Rows are points. Each copy is the shape, with its points in the same order, turned, moved and blurred by noise. Is it also mirrored, or only turned?
(in the rows, 128 means zero)

Shape (9 x 3):
[[120  91 147]
 [149 120 136]
 [114 110 130]
 [ 84  63  50]
 [159 145 171]
 [144 130 159]
 [101 113  87]
 [154 135 166]
 [ 79 129 126]]
Copy 1:
[[137  99 141]
 [164 127 124]
 [130 120 127]
 [ 77  74  56]
 [182 152 156]
 [164 139 148]
 [105 122  89]
 [178 143 152]
 [ 95 139 132]]
Copy 1 is: only turned
Copy 2, 9 rows:
[[116  99 147]
 [145 130 146]
 [119 115 126]
 [129  57  49]
 [140 158 177]
 [130 143 164]
 [125 109  83]
 [138 147 176]
 [ 87 131 106]]
Copy 2 is: only turned
Copy 3 (9 x 3):
[[158 123 161]
 [131 108 135]
 [150 138 143]
 [233 162  96]
 [ 92 104 156]
 [114 113 153]
 [168 160 106]
 [103 104 154]
 [146 178 143]]
Copy 3 is: mirrored

Shape (8 x 4):
[[ 77 176 124 131]
 [158 124 114 151]
 [126 141 131 110]
 [104  99 116 197]
 [125  84 175 130]
 [135 107 191 125]
 [177 119 120 114]
 [130 183 111 144]]
Copy 1 (8 x 4):
[[ 89 148 142 163]
 [118 108  81 104]
 [133 118 134 131]
 [ 40 111  91  94]
 [113  93 150  72]
 [129 126 148  63]
 [156 104  93 110]
 [110 157  96 157]]
Copy 1 is: mirrored
Copy 2, 8 rows:
[[124 173  74 146]
 [170 106 139 160]
 [140 143 132 129]
 [152  67  73 165]
 [161  83 122  84]
 [182 110 120  81]
 [166 121 165 143]
 [164 163 110 176]]
Copy 2 is: mirrored
Copy 3 (8 x 4):
[[173 177 154 115]
 [130 117  99 140]
 [129 134 133 103]
 [189  95 131 174]
 [118  78 171 130]
 [ 94  98 179 142]
 [103 107  98 114]
 [144 177 109 137]]
Copy 3 is: mirrored

Shape, 12 rows:
[[ 99 162 142  91 175 101 123 147]
 [136 116  74 142 182 157 149 110]
 [142  99 105  99 189  90 141 139]
 [125 154 129  40 133 107 101 129]
 [158 129  87 117 154 129 152 122]
 [131  72 124 135  84 154 124  89]
 [126 125  82 146 163 156 120  99]
 [115 156 112 121 114  81  90 161]
 [108 132 137  93 119  90 137 142]
 [149 121  89 134 171 112 178  73]
 [151  97 139 137  69 168 147 126]
 [176  96 166 175  63 170  99  99]]
Copy 1, 12 rows:
[[ 86 158 134  71 190  98 142 143]
 [147 110  89 125 171 145 146  97]
 [146 100 111  90 182  78 154 139]
 [ 97 141 157  39 141  83 110 112]
 [150 125  99 104 140 122 146 113]
 [114  91 141 167 108 118  87 108]
 [131 126  94 134 172 146 117  89]
 [ 95 166  98  86 148  83  85 161]
 [ 85 131 128  93 135  80 128 153]
 [144 120  97 144 149  98 180  76]
 [120 108 151 156  79 144 104 140]
 [145 143 171 198  91 134  58 132]]
Copy 1 is: only turned
Copy 2, 12 rows:
[[ 53 167 130 119 175 110 151 134]
 [101 116  54 144 154 142 129  80]
 [103 128  87  82 176 100 150 106]
 [ 87 136 129 127 163  97 150 197]
 [119 131  74 130 135 123 146 110]
 [121  50 139 144 113 144 114 110]
 [ 95 111  77 161 150 133 104  92]
 [ 73 162 138 106 114  94  99 145]
 [ 73 129 143 104 127 106 155 138]
 [116 108  72 152 143  94 168  69]
 [134  86 147 138  89 178 133 118]
 [167  86 183 165 101 167  86 101]]
Copy 2 is: mirrored
